Every row gives one point. Each copy is the shape, with its points in the same order, turned, moved and blurred by noise. Some copies are also mirrored. Which?

Shape (9 x 3):
[[-16.0 -10.7  18.6]
 [-19.5  -2.2  22.8]
 [ -0.5   5.9 -14.5]
 [ 16.8 -10.5   6.6]
 [ -3.3  -0.2  -6.9]
 [  5.9  -3.0 -23.1]
 [-11.0 -15.4   8.9]
 [ 21.6 -13.4 -23.4]
 [-12.4  19.2 -20.7]]
Copy 1:
[[-20.5  10.5   1.6]
 [-19.5  16.9  -7.4]
 [ 12.7 -14.5 -11.3]
 [ 11.6   3.4  17.3]
 [  0.2 -11.6  -2.3]
 [ 10.7 -23.1  -1.0]
 [-15.8   1.0   6.5]
 [ 22.5 -27.3  13.4]
 [  7.8 -16.2 -33.3]]
Copy 1 is: only turned
Copy 2:
[[  3.8 -27.8 -13.5]
 [ 12.9 -30.0 -12.0]
 [ -6.0   2.0   8.0]
 [ -4.4   5.0 -25.3]
 [ -7.7  -4.2   0.7]
 [-18.6   9.6   3.4]
 [ -5.8 -21.5 -13.5]
 [-28.1  17.7  -9.5]
 [  0.2  -1.4  22.3]]
Copy 2 is: only turned
Copy 3 (9 x 3):
[[ -3.5 -23.9  15.1]
 [-13.1 -26.2  11.5]
 [  8.6  -0.6 -14.4]
 [  5.9   9.7  16.0]
 [  7.9  -5.5  -6.2]
 [ 20.9   4.6 -13.9]
 [  7.1 -19.2  12.5]
 [ 30.7  17.3  -2.3]
 [  2.8  -9.1 -31.7]]
Copy 3 is: only turned
Copy 4:
[[  7.1  21.0   7.6]
 [ -0.8  27.1   7.9]
 [  3.4  -9.3  -6.2]
 [ 10.6  -8.1  17.3]
 [  1.3  -3.4  -5.1]
 [ 15.2 -18.4 -13.0]
 [ 11.4  19.0   4.9]
 [ 23.6 -29.3  -0.9]
 [-10.5  -9.9 -25.3]]
Copy 4 is: mirrored

Shape, 10 rows:
[[ 12.0   9.7 -16.1 -16.1]
 [-42.9  14.3 -11.0 -21.6]
 [  4.8   0.0  13.3  11.2]
 [ 10.5   3.9  -5.1 -25.5]
 [-20.8   3.9  13.9  -6.3]
 [  3.9  22.9  26.7  -1.1]
 [  1.5  16.9  24.8  16.7]
 [  7.8   5.2  -2.4  -8.8]
 [  3.6  14.4   1.7  -4.0]
 [ -3.1  12.0  18.5   8.3]]
Copy 1, 10 rows:
[[  0.4  16.4 -10.4  17.6]
 [ 47.1  -2.8  -0.2   1.1]
 [-18.8  -2.9   2.4  -7.7]
 [  3.4  15.6   4.4  22.3]
 [ 12.2  -5.8  10.7 -11.0]
 [ -5.7  20.4   8.7 -23.2]
 [-13.7   6.1   3.0 -29.2]
 [ -6.2  10.4   0.0   7.5]
 [ -2.9  10.1  -0.5  -0.7]
 [-11.6   2.4   1.8 -22.1]]
Copy 1 is: only turned
Copy 2 (10 x 4):
[[ 17.2  13.4   1.6  15.8]
 [ -7.8  52.5  -0.3 -17.4]
 [-18.8  -7.7   0.1   0.0]
 [ 16.4  12.7 -12.5  11.5]
 [-16.1  19.2  -9.6 -13.5]
 [-28.1  10.0  -8.8  18.8]
 [-37.5  -1.5   2.9   8.4]
 [  3.7   8.5  -0.9   9.3]
 [ -7.7  11.0   0.2   9.3]
 [-24.8   1.5   0.1   4.0]]
Copy 2 is: mirrored
